Each row of a before or after table is a point. One or more steps were done to the points. Then noise was added and the rows were shuffled. The steps act on columns, c1 being the first. What was done? A step turns or swaps two columns, mirrors them in a line or flattens them onto one, adds a multiple of one to another, or multiplies or shifts one. Angles are multiples of 10 degrees, from the lower column toward the higher: turns from -170 to 170, lines from 10 to 170 but not 90. Use the fewest steps. Two steps may share a column if one is a turn and the other turns, adds or multiplies; they go together, in the order done. Otherwise the lowest column goes first.
In the rows, 128 means zero.

Before, 10 rows:
[[102  69 102]
 [115 109 100]
 [158 141 116]
 [150 118  99]
 [179 141  96]
 [137 141 182]
 [125  88 108]
 [ 78  97 179]
 [ 82 127 126]
 [193 144 150]]
After (10 x 3):
[[195 144 145]
 [127  89 113]
 [180 139 104]
 [ 83 128 128]
 [158 139 120]
 [ 99  69 110]
 [134 143 166]
 [151 118 106]
 [ 79  94 168]
 [113 108 107]]
Steps: multiply c3 by 0.7

Before, 11 rows:
[[106 178 161 108 167 136 103 186]
 [ 84 183 114 125 126 133 138 136]
 [180 141 144 152 117 128 102 148]
 [ 90 126 115  54 109 139 131 137]
 [149  96 122 151 143 144  87  84]
 [129 125 117 120 137 217 102 120]
 [147 123 112 139 139 101 194 140]
 [169  82 114 163 132 194  76 116]
 [ 75 128 172 186 109 125 121 140]
 [133 133 158  88 135  94 117 136]
 [164 163 179 113 115 155 144 123]]
After, 11 rows:
[[108 179 161 111 168 132  90  77]
 [ 75 129 173 183 108 126 122 116]
 [129 125 117 165 137 218 149 110]
 [163 163 178 126 116 155 125 145]
 [ 84 182 113 127 125 133 115 133]
 [181 140 145 154 117 129 124  96]
 [148  96 120 159 144 145 187 113]
 [149 120 112 125 139 102  83 178]
 [133 133 157  71 135  94 126 114]
 [ 89 125 116  62 109 137 120 126]
 [169  82 114 195 133 195 166  89]]
Steps: add 0.5 times c6 to c4; turn c7 and c8 by 120 degrees

Before (8 x 14):
[[126 183  85 119  88 138 122 135 148 148 139 144 133 130]
 [127 123  97 169 235  79 133 146 131 148 127  87 156 115]
 [103 143 113 117 116 162  81 151 106 132 133 144 152 123]
 [134 193 161 126 110 154  89 139 110 129 111 111 129 124]
 [ 72 127 115 145 108 106 102 151 217 159  81  91 131 115]
 [128 137  98 211  96 151 104  76 149 145  74 144 148 222]
 [ 94 151 160 116 177 145 167 136 164 161 133 125 140 157]
 [125 146 128 158  95 127 154 153 158 123 150 108 144 137]]
After (8 x 14):
[[ 72 128 114 145 108 110  99 149 218 178  84  89 130 117]
 [ 93 149 160 116 176 144 167 138 160 181 130 124 141 156]
 [125 147 127 157  95 125 156 152 158 121 152 109 143 134]
 [101 147 112 119 115 166  81 151 106 134 132 143 151 124]
 [126 125  97 171 235  79 134 146 131 160 126  86 155 117]
 [127 135 100 211  97 148 105  75 152 156  74 144 151 222]
 [134 194 159 125 112 154  85 139 109 128 109 110 128 125]
 [128 182  85 120  87 137 123 133 148 160 138 143 132 127]]
Steps: multiply c10 by 1.6

Before (11 x 24):
[[134 143 160 136 177 203  69 139 128  82 111 146  93 200 132 146 131 138
  114  77 108 153  99 174]
 [134 123 155 101 125 138  64 132 121 144 111 117 121 185 140 139 104 107
  136 104 154 149 141 153]
 [120 101 149 130  94 160 126  79 114 180 134 157 103 129 142 104 138 120
  164 120 150 137 210  93]
 [144 117 127 175 127 124 116  89 116 112 134 152 176 179 117 103  92 153
  161 141  95 184  72  89]
 [146 140  91 101 107 160  78 145 122 111 133  68 106 141 130 109 108 164
  156 126 123 133 143 116]
 [127 120 195 120 133 146  93 140  60  90 176  51 107  66 128 100 123 170
  146 106 108 124 139  77]
 [160 181 156 122 133 172 129 152 133 214 144 111 142 139 144 164 147 103
  145 112  77 148  80 155]
 [178 120 189  84  65 164 128 170 105 131 141 108 112 173  36  81 123 129
  119  98 123 182 158 132]
 [147  92 120 113 170 132 116 121 104 115 146 115 146 119 165  83 119 156
  168  80 147 166 113 186]
 [130 117 169 108 114 133 112 123 146 116 152  88 102 116 127 118 100 122
  159 138 101 140 153 176]
 [132 151 157 137 140  79 113 186 103 174  96 119 173 110  99 158 125 126
  182 197 133 114 190 153]]
After, 11 rows:
[[158 181 156 122 133 170 129 152 134 217 146 111 141 139 144 165 147 101
  146 110  77 148  80 155]
 [127 119 192 119 136 147  93 142  60  90 108  48 177  67 130 101 126 169
  147 104 109 127 145  79]
 [144 117 125 176 127 128 121  93 114 113 176 152 133 182 115 105  89 154
  161 141  92 184  74  88]
 [180 119 189  83  70 166 129 170 107 133 112 104 143 173  36  81 119 129
  116  96 121 185 161 132]
 [132 149 154 136 143  80 112 183 105 173 172 121  96 111 101 158 123 126
  184 197 131 115 189 155]
 [136 121 154 102 128 138  65 135 124 145 118 116 112 188 139 137 104 108
  139 106 154 150 138 151]
 [143 138  91 105 107 162  78 145 120 113 104  69 133 142 129 107 109 164
  158 127 122 132 145 119]
 [150  92 122 111 168 133 115 122 105 111 148 114 143 118 165  84 119 158
  168  84 146 166 114 187]
 [119 103 152 130  95 159 128  76 110 182 105 157 131 130 143 102 138 121
  163 123 149 136 208  91]
 [131 120 169 111 116 132 112 124 144 118 101  83 154 114 124 118 102 121
  159 137 101 135 153 174]
 [136 145 161 139 177 196  69 142 129  82  92 143 110 198 131 145 130 138
  113  75 107 152  98 177]]
Steps: swap c11 and c13
